Each wall is flat, endless, passes through zero and stands at right angles to its row. A trip goes straight from one point to another. List the walls that it crosses, first one first.
In the rows, 128 means zero.

Walls:
(1): [150 157 126]
(2): [113 139 119]
(3): [223 147 201]
(4): [ 39 124 142]
(5): [109 138  79]
(6): [120 137 105]
(7): [166 172 182]
(8): [109  91  79]
(9): [104 108 196]
(10): [177 132 127]
Trips:
[ 73 168 183] to [107  97 197] => 3, 2
[160 174 116] to [148 165 124] => none

Walls:
(1): [115 110  44 156 104 150 168 136  74]
(2): [112 137  88 147 135 111  84 188  78]
(3): [146  65 210  99  80 184 117 127 146]
(4): [ 42 155 160 146  89  95 166 137  97]
(5): [113 141 168 150 145 194  99 116 210]
(6): [130 181 133 134 107 134 148 129 106]
(7): [ 95  89  87 116 108  52 111 115 166]
(8): [172 132 160 122 191 165 163 136 145]
(9): [155 130 168 184  65  84  87 133 154]
(10): [174 128 107 104 120 141  77 110 167]
Trips:
[169 132 117 163 165 111 136 124  70] to [134 113 145 151 108 141 141  87 119] => 9, 2, 3, 4, 5, 8
[112 112 164 198 112 112 147 119 118] to [127  87 178 104 109  98 101  89 192] => 7, 1, 6, 10, 4

Walls:
(1): [204 136 162 235 125 225  75 144  95 117 114  88 146  79 114 120  83 125]
(2): [157 119 104 151  83 126 193 170 122 142 191 141  93 120 143 107  77 143]
(3): [147 115 188 136 116 150 177  58 109 143 116 101 151 129 130 136 110 140]
(4): [ 61 179 159 187  86 115 100 249  95 141 196  92 158 202  51  95 171  95]
(5): [ 83 153 137 135 136 196 133 141 116 173 121 152  46 104  98 150 127 119]
(6): [119 127 128 170 114 131 136  75 103 145 145 192  88 152  28 146 183 127]
Trips:
[ 84 112 128 104 102 144 170 161  78 174 175 105  23 110 144 150  98  85] to [ 50 112 122 100  47 140  90 155 124 119 123 111 135  70  69  69 143 151] => 2
[ 79 130 189 164 156  78 150 137 123  74 151 135  65 159 174 169 171 141] to [223 104  90 127  91 140 122 138  88 105  74  89  65 113 148 148 152 186] => 2, 4, 1, 3, 6, 5
[ 60 170  84 192 152  84  39 126 133 106 146 136 158 140 150 152 137 128] to [197  98 111 120  95 126 155 107 161 171  76  95 128 135 156 111 111 101] => 6, 1, 4, 3, 2
[123 178 136 103 125  90 122 191  94 102  89  91 134 143  99 117 122 164] to [ 93 109 151 164 163 141  35 122 157 160 153 110 111  97  87 103 141 144] => 1, 5, 6
[201 207 133 123 187  96 116 117  54  89  79 124 148 117 221 170 115 174] to [193 106 175  86 183 160 110 113 122 212  95 147 130  92 105 194 182  91] => 5, 6
[194 180 143 167 141 108 164 203 123 132 119 122 162 174 129  61 106 147] to [106 120 131 116 136  90 137  94 194 122 147 168 157 132 186 105 153 120] => 1, 4, 2
[183  87 142 101 140  75 156  80 149 180 125 159 154 202 111 157  82 167] to [148 121 140  94 148 158  84 112  82 152 154 143 200  82 146 128  85 138] => 6, 2, 1

Walls:
(1): [118 180 139 103 113 144 148 142 147  93 106 122  47  41 123  95 167 112
  66 157 131 221 131  91 130  68 146 126 166 153 183 106 176 189 124 120
 137 215 155 157 162 151 202 125 129 115 135  96]
(2): [ 99  71 190  86  90 139 106 162  67 104 190 112 124 123 124 122 139 177
 135 219 105  80 168 161 146 126 128 207 189 128 102  94 106 144 140 140
  88 114  99 175 154 129 101 178 122 125 138  98]
(3): [133 136  19 115  88 189 149  89 123 145 146  88 123 105  80  85 122  57
 131  95 184 150 121 119  40  80 159  99 149 194 203  96  86 113 153 148
  53 148 141 184 114 149 122 101 153 128 100 219]
(4): [134 179  74  50  92 166 105 134  94 112 105 104 171  75 105 136 145 128
 201 149 107 148 110 102 117  54 173 163 129 156 112  76 118 149  98  72
 116 152  96  76 125  59  88 152 150 126 191 164]
(5): [124 148 151 120 201  97  96 131 122  85 151  90 130  92 111 163 200 121
 178  77  99 167 152 105 152 165 114 104 129 147 111 170  56 152 179 158
 172  70 113  69 170 137 155 185 139 176 180 129]
(6): [134 159 106 179 131 129 167 110  92 124 133 117  67 173 185 162  99  65
 150 189 227 154  68 133 114  60 187 154 103  92 136  77 148 105 170  72
 110 130 156  66 205 146  77 151 105 194  37 140]
(7): [150 155 186 153 120 107  45  76 176 137 118 141 161 100 161 118 136  99
  68 120 136 208 165  76 173  46 132 167  67 138 110 187 205  22 181 122
 164 106 203 125  55 152  80 177 154  89 166 141]
(8): [103 192 100 101 114 173 135  54 121 132 150 198 149  87 157  68 130 156
 135 125 131 139 115 174 179 131 125 125 101 164 206 144 126  87 164 117
 117 144 171 139  70  69 117  65 144 129 151 218]
(9): [130 106 145 117  80 117  69 114 199 160 244 150  77 165 132  81 133 224
  80  99 173 128  98 124 112 122 127 111 104 138 147  89 147 114 125 100
 185 146 102  56  92 163 123 105 151 188 123 177]
Trips:
[184 144 121  71  94 170  91 131  29 110  92 133 101 156 152 117 179 117
 124 102 144 142 134  54 173 144 166 123 144 125  99  87 103  95 132 213
 108 110  86 117  69 150  65 151 132 126 182 108] to [186 109 128 190 130 106 151  70 200 119 185 184  71 150 122 125  96 212
 109  98  60 134  55 193 149 149 120 150  84 101 176 116 147 138 172  38
 106 132 157  62 144 132 137 120 182 160 171 174] => 8, 9, 3, 6, 2, 4, 5
[127 198 171 102  49  63 151 126 107 166 135 136  83 215  93 142 101 132
 103  72 117  91  94 166 180 140 152 133 147 169 135 125 133 121 154  71
 108 165 160 119 172 127  47 141 158 155 133 249] to [124 115 127 146 119  86  62 205  90 102 143 166 128  96 115 166 145 127
 104 217  87 139  62 111 138 164 153  90 167 129 113 134 200 101 135 179
 143 177  94 133  85 117 104  31 112 122 115 125] => 2, 7, 3, 1, 4, 6, 8
[203 163 172 118  83  52 190 118 150 107  88 144 154  78 166 161 143 152
 151 209 168 126 137 102 133  95 102 138 113 163 148 218 106 161 146 186
  75 116 165  97  95  89 101 158 158 175 125 107] to [181 132 152 114  99 187 100  76  76 179 144 126 151 173 116 129 163 120
 120 123 190  92 154 127 148 136 216 191 150 114 110 112 122 161 158  80
 136 157 122  71 164 173 100 155 152  79 175 105] => 1, 8, 9, 5

Walls:
(1): [119  70 106 163 127  83 106  88 151 105 139 120 138 124 100 130 175 104
 101 151 113 130 107  78 140 162 119  48 135 135  90 107 114 158 156 125
 163 154 105 103 157  56  76  99 130  69 120 115]
(2): [107  90 143 143 203 176  78 127  93  58 184 153 158 133 137 158 136 153
 120 114 109 169 182 102 123 147 125 135 106 129 180 117 139 126 126 173
 150 127 147 116  69 132 141  73 123 166 114 108]
(3): [ 71 140 113 147  88 146 155 129 119 115  97 105 172 157  95 121 185  96
 108 197 167 144 178 158 135 150 124 129  71 164 143 127 152 143 170 151
 165 141 171 143 111 105  99 134 111 131  92 106]
(4): [172 155  77 137 100  96  88  99 112  86 132 130 113 174 138 118 170 124
 128  86 115  65 139 102 152 160 163 141 118  99 126 158 122 160  95  18
 111 106 188  95 137 122 108 120 178 136 119 111]
(5): [188 159 109 112 146 137 180 128 134 139  92 119 120 130 119 120 135 101
 117 132  99 110 109 152 128 128 112 138 109 176 116 187  95 133 110  95
 136 146 147  75 172 105 114 148 160  94  89 122]
(6): [ 72 138 186 154 104 134  97 142 161 153  82  80 118 129  91  46 159 125
 138 139 132 141  96 178  89 126 122 137 103 170 170 128 123 102  89 122
 154 114 131 114 138 113  65  81 140 109  99 148]
(7): [ 98 182 161  85 103 106 157 202 149  65 163 116 100 100 123 172 106 147
  66 109  85 123 129 122 132 128  98  80 114 204 110 143 148 180  93 142
  69 128 186  92 185 110 163 110 130 174 187  51]
(8): [120 154 116 181  77 212  75 142  93 142 104 146 165 101 121 147 157 165
 169 117 164 149 125  95 138  93 141  70 178 145  98 174 108 129 116 147
 142 100 199 154  93 149 136 153 132 113 121  85]
(9): [ 66 173 125 112 185 158 183 128 145 188 127  73 155 167 113 129 116 141
  79 147  99  86 145 131 157 117 129 141 159  63 101 136  86 120 132 114
  66 186  94 139 137  95  88 105 111 165 105 129]
Trips:
[ 96 115 118 133  96 153 144 110 127 147 130 103  85 155 120 155 117  77
  86  24 161 134 126 129  47 131  75 143 109 123  83  97 145 145 115 121
 153 146 163 118 134 121 101 113 125 102 103 123] to [149 112 130 134 102 152 100 120 128 132 130 154 100 138 102 113 133 116
 137 113 126 121 137 135 158 124 132 111 138 176  91  93 125 100 109  73
 111  80 107 155 164  93 129 125 143 124 126  83] => 8, 3
[106  95 124 147 222 129 162 132  78 169 134 157 118 173 145 145 130 120
 160 126 216 148 175 146 163  97  91 155  92 104 179  98 131 188 102  92
 136 142 107  99  65 141 129  96  99 136 136 122] to [130  60 125 112 124 112  93 180 141 123 108  94  94 130 102 213 145 111
 124 112 142 197 136 156 100  97  99 156 114 105  90 110  77 164  72  98
 183  96 111 160 192 116 106  96 139 154 121 105] => 6, 9, 1, 3, 7, 5
[134  74 109 118  50  68 199 123 106 130 191 138 151 113 151 156  86  93
 105 132 143 122 133 115 112 140  85  81 146 102 174 108 163  88 104 112
 208 120  97 157 119 135 165 185 133 134 151 126] to [114 104 147  61 128 150  84 134 131 143 144 126 130 153 179  76 108 133
 190 103 102 133  89 199 116  97 138 144 168 151 114 166  83 157 121 122
 144 139  73  92  78 167 141 165  99 142 169 125] => 1, 6, 8
[ 95 134 146 153 129 151 108  92 140 105 197 196 158 144  76 148 100  86
  89 119 129  81 134 109 164 142 128 140 164  95 115 127 146 152 146  84
 157 123 103 147 114  94 148 163  98 170 144 125] to [ 66 126  96 154 122 135 150 107 110  88 144 108 164 108 164 170 115 144
 134 144 180 120 138  77 176  85 138  90 130 221 116 132 167 172 151 113
 126 179 102  75 123  76 149 149  72 134  87 133] => 3, 7, 8, 4
[150 122 166 150  44 169 189 136 168 155 187 151 139 176 146 147  86 106
 154 134 157  72 180 190 151 129 108  91 146 110 157 151  66  82 119 124
 144 133 102 163 120 125 138 139  92 103 126 177] to [ 73 106 121 148 128 183 159 118  91 157 126 130 171 111 154 135 170 126
 129 105 136  76  95 165 100 124  87 117 146 119 111  86  73 115  94 172
 140 127  98  68 153 101 102 206 129 103 126 138] => 5, 6, 1

Walls:
(1): [155 111  82 122 181 151  74 131 130 109 131 172 154 107 126  96 151 133
 153 139 193 140 135 147  70 117 116 159  92  86 148  98  65  83 120 182
 113  73 156  73 118 111  91 140 190 144 151  87]
(2): [ 56 107 155 142 169 144 167 198 155  70 131 113 133 117 157 117 155 176
  91  81 212 101 189 130 200 101 112 130 103  74 141 192 147 130 173 118
  81 159 111 106  90 146 162  88 158 126 131 147]
(3): [147 139 166 170 119  90 151 110 141 153 149  39 150  75 146 183 111 121
 101 125 125 104 177 146 106 162 113 178 101  32  91 135 185 138  97 150
  96 155  88 100 154  75 161 118 111 132 134 157]
(4): [148  76 103 181 116 104 105  74 167 128 119 131 114  75 159  72 106 105
  79  99 114 139 109 168 147 116 186  84 101 125 108 147  61  89 202 137
  97 191 103 130  73 115 176 172 208 195 144 101]
(5): [152 157 120 149 194 200 151 122 144  83 102  65 104 191 123  89 110 141
 179 136 112 151 102 203 218 144 102 115 120 128 144 138 112 156 171 183
 184 171 128 173 139 123 169 127  88 131 128 129]
(6): [188 112  88  95 154 124 139  99 134 107 116 163 140  84  95 178 115 125
 192 109  81 143 206 126 154 140  95 103  81 110  97  75 125  93  93 123
 149 101 147  88  76  99 149 147 190  90  73 135]
(7): [116 115 109 142 148 116 164 121 141 130 111 112 133 123 144  74 126 120
 149 128 178 142 233 140 101  92 113 157  98 160 136 127 113 131  91 114
 153  87  61 127  74 123 183 112 118 158 101 147]
(8): [108 100  99 158  88 136 201 182 114  99 150 102 123 113 146 112 168 145
 145  88 175 165 117 133 125 135 168 151 125 132 133 107 109  71 118 160
  90  96 101 105 160 143 135 111 131 123  62 111]
(9): [167  90 147 162 126 123 105 139 125 153 155 144 145 138  88  85 169 100
  89 146  85 105 161  97 125 123 127 100 146 122 158  65 105 114 167 143
 217  74 100 118 124 112 203 113 120 156 126 140]
(10): [156  55 104 179 113 132 141 128 110 149 129 104 209 171 175 120  88 133
  89 119 157  67 106 178 168 193  90 191 172 156 153 177  86 111 133  87
 151 169 175 167  85 219 132 107 101 122  88 116]
(11): [129 154  94 120 143 125 123  41 163 111 125 142 188 164  88 126  70 185
 142 167 185 160 114 212 167 130 129  65 120 145 129  76  48 102 140 164
 106 169 108 189 111 107  94  75  70 163 186  55]
(12): [140 125  97 146 142 137 119 110 136 155 161 182 168 151  83 125 141 109
 156 151  76 139 139 101 151 109 136 137 119 174 151 133 147 159 120 176
  69 168 138 142 147  98 112 139 143 160 167 103]
Trips:
[161 129 111 150 136  94  98 139 134 101  83 155 120 181 170 120 142  60
 114 121  93 153 146 155 143 126 114  72  59 157 116 125 203 113  82 120
  96 112 125  56  71 145 120 103 178 122 127  97] to [118  71 132 180 144 104 107  96 117 103 113 161 166 136 193 154 134 145
 150 120 149 110 136 119 143 108 129 105 128  92  63 177 154 117 148  81
 145 130 147  53 115 148 135 108 100 131  57 144] => 12, 10, 3, 8, 1
[ 70 112 139 142 118 104 147 162 139 193 142 130  95 115 118 135 130 137
 112 158 151  70  81 123 108  82 140 205 140 195  84 118 143 201 136 154
  69 149  92  95 189 114 142 103 166 156 128 116] to [147 169 129 180 138 121  96 160 133 117 120 144 154 130 122 140 120 119
 109 108  88  68  90 148 129 144 116 138 145 126 113 109 174 108 145 102
 141  93 151 180 136 208 160 182 113 126 134 107] => 10, 2, 8, 9, 3, 12, 5
[131 123 142 180 121 200  88 128 105 175 138  85 109 157 157 142 110 111
 129 198  76 109  92 145 166 156 149  92 197  74 137 113  94 144  67 166
 112 176 150 131 175 101 218  70  83 142 144  44] to [ 48 148 157  95 114  76 101 116 106 141 105 199  77  81  90 114  75  82
  79 161  99 105 152 160  53 108 147 157 141  39 126  67 113 109 148 183
 146 196  86 129 159 158 126  69 186 105 126 121] => 10, 5, 1, 12
[143 126 131  97  43 144 181 180 218 157 153 129  80  64 156 130 132  95
 120 107 119 167 125 132 113 175 115 155 159 118 128 133 143 124 139 121
 160 138  95 160  83 159 228  95 154 170 176 121] to [129  80 178 115  63  77  93 106  77 136 125 145 176  98 146 169  46 174
 190 142 110 124 172 190 102 190 164 155 186 129 124 133 174 148 119 162
 172 116 142  62 180 149 148 158 177 107 138 161] => 6, 2, 7, 8, 4, 9

Walls:
(1): [159 123 109 115 105 136 195  42 119 142 100 140 141 120  97 104 188 136
 110 107  90  77  73  76 156 137 110  85 139 182 138 104 140  82 153  95
 156 160 141  95 142 186 178 154 198 125  72 151]
(2): [182 107 169 127 150  83 152 124 162 135 159  81 164 136  97 159 147 157
 184 141 104 159 110 167 145 162 201 148 186 139 189  85 116  79 111 114
 129  85 116 156 131 176 110  68  76 100 144 120]
(3): [175 122  49 173 176 107  95 105 127  93 136 109 131  54 153  68 118 105
 167 149 115 127  90  99 172 162 125 118 142 139 141 122 128 116 166 165
 179 127 129 114 147  75 128 162  93 163 118 105]
(4): [ 62  84 146 165 121 155 173 158 144 150 123 168 136 126 119 105 176 159
 163 171 153 161  45 217  72 128  83 126 131  56 188 195 123 147 114 108
  74 140  71 144  88 131 137 142 108 148  93  95]
(5): [128 164   7 147 176 108 179 115 112 108  73  67 125 160 114 120 116  94
 107 180 143 164 149 163 108 147  99  92 109  91 146  96 142 182  94 171
  82 128 145  99  62 146  84 103 164 127  92 143]
(6): [165 118 130 124 179 150  97  68 122 103 114 128  67  49  81 136 116 162
 126 148 163 134 108 157 163 186  85 166 151 166 112 172 127 105 181 121
  52 126  86 142  75 132  98  51  92 108 113 128]
Trips:
[ 80 121 128  82  90  49 194 113 145 156 128 125 111  98 114 116 112  90
  76 182 141 173  93  99 194 136 107 135 111  73 129  98 157 111  99 123
 188 157 181 104 127  99 102 121 177 156 104 105] to [ 57 127 162 135 177 151 147 115 132 137  98 161 140  99 138 141 159  88
 121 157 212 136 110 191  51 101 118 116 103 109 118 124 141 126 123 118
 125  65  99 178 173 144 136 141 127 142 193 175] => 4, 3, 1, 5
[128 102 101 161 101 115 113 114 142 147  70  35  61  99  90 117 129 191
 138  75 178  69 120 164  80 108 145 111 163  91 151 134  93 134  62 141
  64 193  88  72 108 147  97 143 162 131 121 133] to [138 132 104 129 154 111  97  87 150 126 125 143  99  93 167 108  51 133
 150 166 139  73  92 111  92 145 126 158  58 147 162  55 143 126 106  73
 148 104 196 121 177 112 164 158 150 137 135 117] => 3, 4, 6, 5
[157 150 192 143 107 150  99 161 132 127 114  95 141 144  96 121 100 106
 105 145 149 199 136 140 164 134 124  68 114 108 166 138 114 109 118 124
  78 127 177  69  48 155 160 180 120  94 174  96] to [159 164 157  73  66  80 119 104 102 158 153 205 154  76 158 127 131 105
 133 144 190 142  73 129 125 137 130  92 168 122  95 131 161  52 144 172
 114  72  76 142  96  87  95 146 167 151 123 135] => 6, 5, 3, 1, 2
[126 121 116 135  88  80 137 181 110 157  78 156 139  67  77 144  53 114
 153 140 135 142 105 120 177  79  90  91 109  89  96 110 158 148 105  97
 131  81 129 146 106 139  82  96  92 122 132 191] to [ 89 177 139  74  86 139 138 109 103 121 137 118 147 135 122 152  85 122
 175 162 192 170  95 156 122 159  90 136 107 161 180 104 103  85 122 150
 119  82 186  89 126 160  90 114 149 118 192 129] => 2, 4
[100 107 102 153 155 156 169 108 150 105 122 183  70  85 162 100 106 149
 160 133  77 170 147 155 193 161  64 102 125 130 116 105 100 154 147 118
 110  79 111 152  65 166 177 154 137 102 148 206] to [126 160 122 100 122 156 169 128 110 152  97 150 166 150 142  76 154 161
 108 127 196 166 149 178  85 144 122 112 129 129  81 148 153 118  90 116
  96  98 140  70 107 115 116 152 124 160 129 129] => 3, 1, 6
[167  79 152 145  99  71 110 118 152  97 136 105 144 133 115 135 112 116
 121  94 158 151 157 152  61 115 140  92 138 102 173 114 112 141 177 122
 173  80 135 150 173  96  98  95 127 122 133 211] to [162  60 120 105  89 110 119 137 175 124 155 118  79 160 189 175 133 106
 117  86 113 143 102 138 150 150 103 159  93 161 118 144 134 167  79 139
 186 108 162 117 103  89 104 118 131  91 148 133] => 2
